Each row of a before or after table is a point. One or more steps were done to the points. Then noise was added and the rows were shuffled. The steps act on how far a point lies along the listed directions, d1 being the first. Write out the steps. A step turns or swaps two directions, mirrors them in a line or flattens them onto one, adds a multiple of one to another, or multiplies one. Angles are multiples of 10 degrees, from the lower direction toward the higher: turns from -170 to 170, lines from 10 to 170 but not 90. Use the fewest steps. Two steps may share a direction if one is a turn and the other turns, adds or multiplies; they go together, in the order done. Otherwise the lowest direction goes first.

Directions:
(1): [-0.7  3.8]
(2): [-3.8 -0.7]
Before:
[[ 4.1 -3.1]
 [-0.1  1.9]
 [ 2.3 -2.8]
 [ 0.1 -4.2]
 [ 2.4  0.3]
 [-3.3 -2.4]
 [-1.2 -3.6]
 [-0.5  0.0]
 [-3.0  1.0]
 [-4.4  1.3]
 [-6.0  2.4]
 [-4.6 -2.6]
 [ 0.9 -1.7]
 [-2.0  0.0]]
After (14 x 2):
[[-1.1  1.9]
 [ 0.9 -2.3]
 [ 1.9 -0.1]
 [-0.4  0.2]
 [-2.2  1.8]
 [ 3.5 -0.4]
 [ 4.8 -1.8]
 [ 0.3  3.9]
 [ 3.7  2.1]
 [-3.4  3.1]
 [-5.3  4.1]
 [-0.1  5.4]
 [ 2.3  3.0]
 [-1.6 -0.9]]
Steps: mirror d1 and d2 in the line at 50 degrees

Directions:
(1): [-1.9 -0.2 -4.3]
(2): [-4.3 -0.5  1.9]
(3): [ 0.5 -4.7  0.0]
Before (10 x 3):
[[ 0.3 -1.5 -1.0]
 [ 1.1 -0.1  3.2]
 [ 0.4 -0.3  1.2]
 [ 2.8 -2.1  1.0]
 [-1.9 -0.2 -0.7]
 [ 3.7 -1.1  1.9]
 [-0.2  0.2 -1.8]
 [-0.2  4.2 -0.6]
 [ 1.5  1.2  1.4]
 [-2.8 -2.7 -2.1]]
After, 10 rows:
[[-4.7  2.7 -6.6]
 [-0.7 -0.4  5.8]
 [ 1.2 -1.3  8.2]
 [ 3.3  0.7  7.8]
 [-1.8 -0.7 -3.9]
 [-0.9  1.2 -3.6]
 [ 2.7 -1.2  4.2]
 [-2.3  0.2 -1.1]
 [ 1.1  0.3  3.0]
 [ 3.0 -2.3 -2.5]]
Steps: multiply d1 by 2.5; turn d2 and d3 by -120 degrees

Directions:
(1): [ 4.3 -1.3  2.0 -2.3]
(2): [ 2.5 -2.0 -2.6  3.5]
(3): [ 1.1  2.0 -4.1 -2.7]
(4): [-1.9 -4.5 -1.3 -2.1]
Before:
[[ 0.9  2.5 -1.2 -1.9]
 [-3.9 -1.3 -1.2 -5.1]
 [-2.1  1.2  0.1  7.2]
 [-1.5  0.2  1.8  3.3]
 [ 1.1  2.5  1.8  0.4]
 [ 1.0 -2.0  3.1  4.3]
 [ 2.9 -1.6  2.3  1.6]
 [ 1.8 -2.1  5.9 -0.7]
 [-3.5  0.1 -0.4  4.3]]
After:
[[-3.2  0.5 -1.1  0.3]
 [-2.3 -2.3  3.9  2.9]
 [-2.0 -3.8  1.3  1.0]
 [-1.7  1.3  2.8  2.0]
 [-3.7 -3.6  3.1 -2.6]
 [-0.3  1.2 -3.1 -1.1]
 [ 3.8  2.2  0.2 -5.0]
 [ 0.8  3.0  3.3  3.1]
 [-1.2  2.7  3.2  6.4]]
Steps: swap d1 and d4; turn d2 and d3 by -30 degrees

Directions:
(1): [-0.4  1.1 -1.5 -5.0 -0.6 -4.0]
(2): [ 1.0  5.7 -1.4  2.3 -1.7 -0.6]
(3): [ 1.9  1.4  3.5 -3.1 -2.6  3.2]
(4): [ 1.0 -2.9 -1.8  1.1 -5.5 -0.8]
(5): [-5.9  0.7  2.1  0.4 -2.1 -0.3]
Before, 9 rows:
[[-2.0  0.1 -0.2  1.0  3.7  0.8]
 [-5.8  1.5  1.7 -1.7  3.5  0.5]
 [ 0.4  2.6  2.6 -2.2  6.9  1.6]
 [-2.7  0.2  0.7 -2.4  0.1 -0.6]
 [-1.8  1.8  1.6 -2.3  1.3 -3.5]
 [ 1.0  0.2  2.2  0.8 -4.3  3.8]
 [-2.7 -5.9  3.6 -1.5 -6.1  2.5]
 [ 6.8  1.1 -0.8  1.6  3.4  1.3]
 [-4.3  3.1 -0.5 -3.2  2.5 -2.7]]
After, 9 rows:
[[ 6.5  1.2 -1.8  0.8  3.7 -0.2]
 [-3.5  2.8  1.9 -1.2  2.1  1.1]
 [-2.1  0.1 -0.2  1.0  3.7  0.8]
 [-1.1  1.6  3.2 -0.8  0.9 -0.9]
 [-3.5 -5.7  2.1 -2.9 -5.7  0.0]
 [ 0.0  0.5 -0.1 -1.2 -3.7  0.0]
 [-5.5  1.4  2.3 -1.4  3.5  1.3]
 [ 0.5  2.7  2.4 -2.4  7.0  1.2]
 [-2.6  0.1  1.5 -1.7  0.0  0.7]]
Steps: flatten d1 and d3 onto the line at 60 degrees

Directions:
(1): [ 1.7  0.3  3.8  0.6 -2.7  0.2  2.5  5.3]
(2): [-2.4 -3.3  3.9  3.8 -1.0 -2.4 -0.6 -2.4]
(3): [ 0.5  1.8  1.4  3.9  5.1  1.7 -2.4  2.0]
Before, 13 rows:
[[-6.2 -9.1  5.6  3.5 -5.5 -4.7  0.3 -8.7]
 [ 1.2  0.5  2.9 -2.4 -5.1 -0.6  1.9  3.4]
 [-1.9 -1.1 -0.3 -0.6 -2.5 -1.4 -0.8 -3.0]
 [ 0.1  1.1 -0.7 -1.9  1.2  0.9  0.7  2.2]
 [-2.2  1.1  1.2  5.8  4.6 -1.1 -3.7 -0.3]
 [-1.0  2.3 -1.8 -2.4 -5.7  0.4  2.6  0.4]
 [-1.4 -0.5 -0.2  1.7  0.9  1.2  0.0 -3.0]
 [ 0.7  1.6 -0.8 -4.1 -4.2 -2.2  4.7  2.9]
 [-3.6 -2.7  2.2  4.6 -0.4 -2.7 -1.1 -4.3]
 [ 0.9  0.4 -2.3 -4.3 -2.8 -0.1  3.5 -2.3]
 [-2.7 -0.3 -2.4  0.6  1.0 -0.6 -0.2 -1.5]
 [ 0.0  1.8 -3.5 -3.4 -1.3 -0.7  0.5 -1.6]
 [ 1.6 -3.2  3.5  0.2 -6.3 -2.5  4.9  2.2]]
After:
[[ 0.2  1.1 -0.8 -2.0  1.1  1.1  0.8  2.2]
 [-5.8 -8.3  6.4  5.7 -2.9 -3.6 -0.8 -7.7]
 [-1.7 -0.7 -0.1  0.2 -1.0 -0.8 -1.6 -2.5]
 [ 1.1  1.2 -1.7 -2.3 -0.3  0.7  2.4 -1.5]
 [-2.6 -0.5 -2.5  0.6  1.2 -0.4 -0.2 -1.6]
 [-1.4 -0.5 -0.2  1.5  0.5  1.0  0.2 -3.1]
 [-0.7  3.0 -1.3 -1.0 -3.5  1.0  1.8  1.2]
 [ 0.2  2.4 -3.1 -2.3  0.1 -0.4 -0.2 -1.2]
 [-2.4  0.2  0.4  3.7  1.9 -2.1 -2.4 -1.6]
 [ 2.1 -2.3  4.1  2.1 -4.0 -1.9  3.9  3.1]
 [ 0.9  2.6 -0.1 -2.5 -1.9 -1.6  3.5  3.8]
 [ 1.5  1.0  3.3 -1.3 -3.8  0.0  1.1  3.9]
 [-3.6 -3.0  2.3  4.4 -0.6 -2.9 -0.8 -4.6]]
Steps: multiply d3 by 0.4

Directions:
(1): [ 2.8  0.2 -1.4 -1.2  3.4 -4.7 -1.2  4.4 -0.9]
(2): [-1.8 -3.8 -3.6  1.8  0.2  0.2  0.2 -0.3 -5.7]
(3): [ 1.8  3.2 -4.2  4.1 -0.4  1.7  3.3  1.7  1.3]
(4): [-0.8  4.0  0.6 -0.3 -5.2 -0.7 -2.4  2.4 -3.3]
Before:
[[ 0.4  1.6  0.9  0.1  0.9  0.4  0.4 -0.9  1.9]
 [ 0.8 -0.9 -3.9  0.3 -0.1 -2.6  0.1  1.5 -5.0]
 [-2.0 -0.1  1.1  0.2 -1.2  2.1 -0.5 -3.8  0.5]
 [ 1.4 -0.6 -3.0  0.2  2.2 -2.1 -0.9  2.7 -2.1]
 [-0.5 -1.7  1.1  1.0  0.6  2.6  0.3 -3.5  1.5]
 [-1.2 -2.8  2.8 -1.8  0.6 -1.6 -1.5 -0.7 -0.1]
 [ 0.5 -4.9 -3.6  1.4  3.5 -1.1  2.6 -0.3 -0.7]
 [ 0.5 -2.1 -3.3  2.3  1.1  1.2  0.3  2.6 -4.5]
 [ 1.2 -0.3 -1.0 -0.8  0.8 -2.4 -1.0  3.1 -1.0]
 [-1.6 -1.8  2.4 -1.4 -0.8  3.3  0.0 -2.1  1.9]
 [-1.0  1.1 -1.4  1.0  0.3  2.8  1.3 -1.9  1.3]
 [-1.8 -1.5  5.1 -2.2 -0.4 -0.1 -2.1 -2.1 -1.1]]
After (12 x 9):
[[ -3.2  -8.0  -6.7   3.1   0.5   0.8  -1.0   1.7 -13.9]
 [  1.1   0.2   0.4   2.0   3.0   2.5   3.3  -1.6   3.9]
 [ -1.4   0.5   0.8   0.5  -0.9   2.2   0.0  -3.6   1.0]
 [ -2.1  -7.7  -7.6   1.6   1.8  -2.4   0.0   0.0 -12.0]
 [  0.0   1.5   1.8   0.0  -1.7   3.9   1.3  -1.0   3.9]
 [  0.2  -2.8  -5.3   1.0   2.0  -2.3  -0.9   2.6  -6.3]
 [  1.0  -1.0  -1.8   2.6   1.5   0.3   2.8   0.7   2.7]
 [  1.1   4.5   3.5  -1.2  -0.6   0.1  -0.6   0.0   4.2]
 [ -0.4   1.7   0.6   2.1  -2.4   2.6  -0.1  -1.7   0.4]
 [  1.5  -1.4  -2.5  -0.1   1.8  -2.0   0.3   2.6  -1.0]
 [ -2.3   1.9   1.0  -0.9  -2.3   1.3  -1.5  -1.7  -0.9]
 [ -2.0  -3.2  -8.4   4.6  -2.7  -0.9   0.9   2.8 -10.7]]
Steps: turn d3 and d4 by 130 degrees; add 0.3 times d1 to d3; multiply d2 by 3

Directions:
(1): [-1.5 -1.8  0.2 -2.3  7.0  2.4  1.5  0.1  0.3 -2.4  0.0  3.9]
(2): [-3.3  4.5 -1.8  3.0  2.1 -0.5 -0.1 -1.7 -2.3  4.8  2.4  2.3]
(3): [ 2.0  2.2  1.0  0.6 -0.3 -1.1  2.7  0.1 -4.9 -5.0  4.6 -0.6]
(4): [-0.6 -2.4 -2.2  1.1 -3.7  4.4 -0.2  3.6 -3.8  0.4 -0.7  3.9]
(5): [-0.7  1.9  1.4  3.8  1.4 -1.4 -0.8 -0.1 -2.8 -2.6 -7.0  0.1]
(6): [ 3.5 -1.5  1.5  5.1  2.4  5.1 -1.1 -1.2  0.3  1.0  1.4 -2.8]
Before:
[[ 0.4  1.8 -0.8  1.3 -3.0 -0.8  0.6  1.8 -2.8 -2.5 -2.4  0.3]
 [-0.8 -0.5 -0.9 -3.9  0.7  0.7  0.2  0.4  4.3  2.7  2.3 -0.1]
 [-1.0  0.8  0.6  1.4  1.9 -0.7 -1.4 -3.0  2.0  2.9 -0.5 -2.9]
 [-3.4  1.8 -1.8  1.6  4.1 -2.0  0.1 -1.0  0.7  3.3 -2.1  2.1]
 [ 1.2 -5.2  0.8 -5.7 -0.6  0.4  2.6  2.3  1.5 -1.7  3.5  1.1]
 [-2.2  1.7  0.4 -1.0  2.9 -2.1  1.4 -2.5  1.9  1.6  3.4 -1.4]
 [-0.7  2.3  0.7  3.0  4.1  0.1 -0.9 -1.5  2.0  1.6 -1.7 -0.5]
 [ 0.8  1.3  0.0  3.6 -1.5  0.3  0.6  1.7 -3.4 -1.9  0.2  0.8]
 [-0.3  1.6  0.9 -1.6  2.3 -1.3  0.7 -0.2  2.4  0.7 -1.0 -0.8]]
After:
[[-0.5  2.3  2.3 -0.6  6.1 -3.9 -0.9 -6.1  5.9  2.7  1.3 -5.7]
 [-0.4 -2.0 -2.7 -2.0 -1.5  4.1  2.0  3.9 -3.0 -2.1  1.9  5.0]
 [-0.4  3.5  2.0  1.3  7.6 -2.4 -0.3 -4.0  5.1  1.4 -0.2 -2.7]
 [ 1.9 -2.1  1.4  0.7 -7.2 -2.2  0.2  3.0 -2.6 -1.8 -3.8 -1.8]
 [ 0.0 -1.8 -1.9  1.7 -1.4  4.8  1.4  4.1 -4.6 -1.6  2.9  5.0]
 [-3.2  2.7 -1.0  1.2  5.5 -3.7  0.2 -2.3  2.1  3.3 -1.9  0.7]
 [-1.2  5.9  3.2  0.3  4.7 -8.5  0.7 -6.5  4.8  1.0  1.1 -7.2]
 [ 0.3  3.9  2.7 -1.7  4.5 -5.1  0.7 -3.1  4.9  0.4 -1.2 -4.3]
 [ 0.0  2.9  0.7  0.1 -2.1 -3.6 -1.3 -1.1  3.6  2.4 -2.6 -4.4]]
Steps: swap d1 and d5; multiply d4 by 3
